Each row of a before or after table is a point. The points were changed in one or more steps. Then noise was added and the rows were shuffled. The steps act on columns, c1 being the first. Name the steps. A step turns or swaps two columns, mirrors them in a line or flattens them onto one, adds a multiple of one to another, or multiplies or shifts one. Angles are multiples of 10 degrees, from the lower column toward the higher: turns from -170 to 170, lines from 10 to 170 but not 90. Use the fewest steps. Two steps may share a column if one is a turn and the other turns, adds or multiplies; they go together, in the order done. Otherwise the lowest column goes first.

Before, 9 rows:
[[ 0.15 -0.11]
 [-0.42 -0.09]
 [ 0.43  0.24]
 [ 0.10  0.42]
 [ 0.02 -0.12]
 [ 0.29 -0.26]
 [ 0.08 -0.55]
 [-0.44  0.28]
 [ 0.34  0.49]]
After (9 x 2):
[[ 0.10 -0.84]
 [-0.43 -0.03]
 [ 0.35  0.19]
 [-0.42 -0.39]
 [ 0.43 -0.05]
 [ 0.29 -0.55]
 [ 0.03 -0.42]
 [ 0.16 -0.42]
 [ 0.11  0.14]]
Steps: shift c2 by -0.30

Before (14 x 6):
[[-0.01 -0.13 -0.23 -0.34  0.21 -0.15]
 [ 0.00 -0.51 -0.25 -0.02 -0.38 -0.36]
 [ 0.03 -0.03  0.31  0.53  0.38 -0.79]
 [-0.10 -0.18 -0.22 -0.15  0.04  0.05]
 [ 0.31 -0.82  0.40 -0.01 -0.19 -0.05]
 [-0.43  0.07  0.11  0.34  0.37 -0.22]
 [-0.01 -0.37 -0.15 -0.22  0.07 -0.12]
 [ 0.17 -0.35  0.39 -0.52 -0.16  0.02]
 [ 0.20 -0.06  0.14  0.09  0.38 -0.42]
 [ 0.23  0.03  0.13  0.70  0.78 -0.61]
 [-0.15  0.21 -0.30  0.17  0.26  0.04]
 [ 0.03 -0.58 -0.10 -0.24 -0.16 -0.38]
 [-0.19 -0.12 -0.12  0.26  0.50 -0.20]
 [ 0.04  0.26 -0.11  0.56  0.24 -0.36]]
After (14 x 6):
[[-0.13  0.16 -0.29  0.21  0.25  0.06]
 [ 0.19 -0.53  0.39 -0.35 -0.15  0.02]
 [ 0.32 -0.02  0.39 -0.82 -0.17 -0.05]
 [ 0.04  0.52  0.30 -0.04  0.37 -0.79]
 [-0.43  0.33  0.11  0.06  0.37 -0.23]
 [ 0.05  0.57 -0.10  0.25  0.24 -0.35]
 [ 0.01 -0.01 -0.25 -0.51 -0.40 -0.37]
 [ 0.01 -0.36 -0.23 -0.12  0.20 -0.14]
 [ 0.22  0.70  0.14  0.03  0.79 -0.61]
 [ 0.02 -0.24 -0.10 -0.58 -0.15 -0.38]
 [-0.09 -0.14 -0.23 -0.17  0.02  0.05]
 [-0.18  0.24 -0.12 -0.13  0.50 -0.19]
 [-0.01 -0.22 -0.15 -0.37  0.06 -0.14]
 [ 0.21  0.07  0.14 -0.05  0.39 -0.43]]
Steps: swap c2 and c4

Before (8 x 11):
[[ 0.32 -0.34 -0.18 -0.22 -0.31  0.23  0.13 -0.21  0.30  0.02 -0.09]
 [ 0.70 -0.14  0.49 -0.40 -0.71  0.07  0.24  0.02  0.02 -0.03 -0.63]
 [-0.28 -0.04 -0.19  0.18  0.39 -0.58  0.26 -0.10 -0.12  0.11  0.15]
 [ 0.46 -0.25 -0.19 -0.07  0.27  0.11 -0.35  0.45 -0.80  0.39 -0.15]
 [-0.06  0.01 -0.04 -0.18  0.45 -0.39  0.20 -0.11  0.61 -0.08  0.55]
 [ 0.02 -0.25  0.22  0.50  0.39  0.08  0.15 -0.02  0.29  0.16  0.21]
 [ 0.61 -0.48  0.18  0.10 -0.10 -0.10  0.12  0.02  0.03 -0.32 -0.41]
 [-0.08 -0.09  0.01  0.21  0.75  0.36  0.29 -0.17  0.06 -0.19  0.33]]
After, 8 rows:
[[-0.06  0.04 -0.66  0.22  0.75 -0.38 -0.19 -0.13 -0.08 -0.01  0.57]
 [ 0.00 -0.13 -0.41  0.12  0.46  0.05  0.50 -0.02 -0.19  0.29  0.23]
 [-0.10  0.21 -0.59  0.27  0.44  0.34  0.22 -0.16 -0.61  0.02  0.33]
 [-0.28 -0.10 -0.77  0.27  0.10 -0.56  0.19 -0.10 -0.40  0.04  0.11]
 [ 0.71  0.04 -0.13  0.24 -0.35  0.10 -0.39  0.02  0.60  0.12 -0.62]
 [ 0.63  0.37 -0.41  0.12 -0.02 -0.14  0.09  0.04  0.10  0.41 -0.40]
 [ 0.46 -0.37 -0.78 -0.37 -0.59  0.10 -0.08  0.45 -0.60  0.34 -0.17]
 [ 0.32  0.02 -0.75  0.10  0.10  0.23 -0.22 -0.19  0.42  0.35 -0.12]]
Steps: mirror c2 and c10 in the line at 130 degrees; shift c3 by -0.60; swap c4 and c7; turn c5 and c9 by -60 degrees
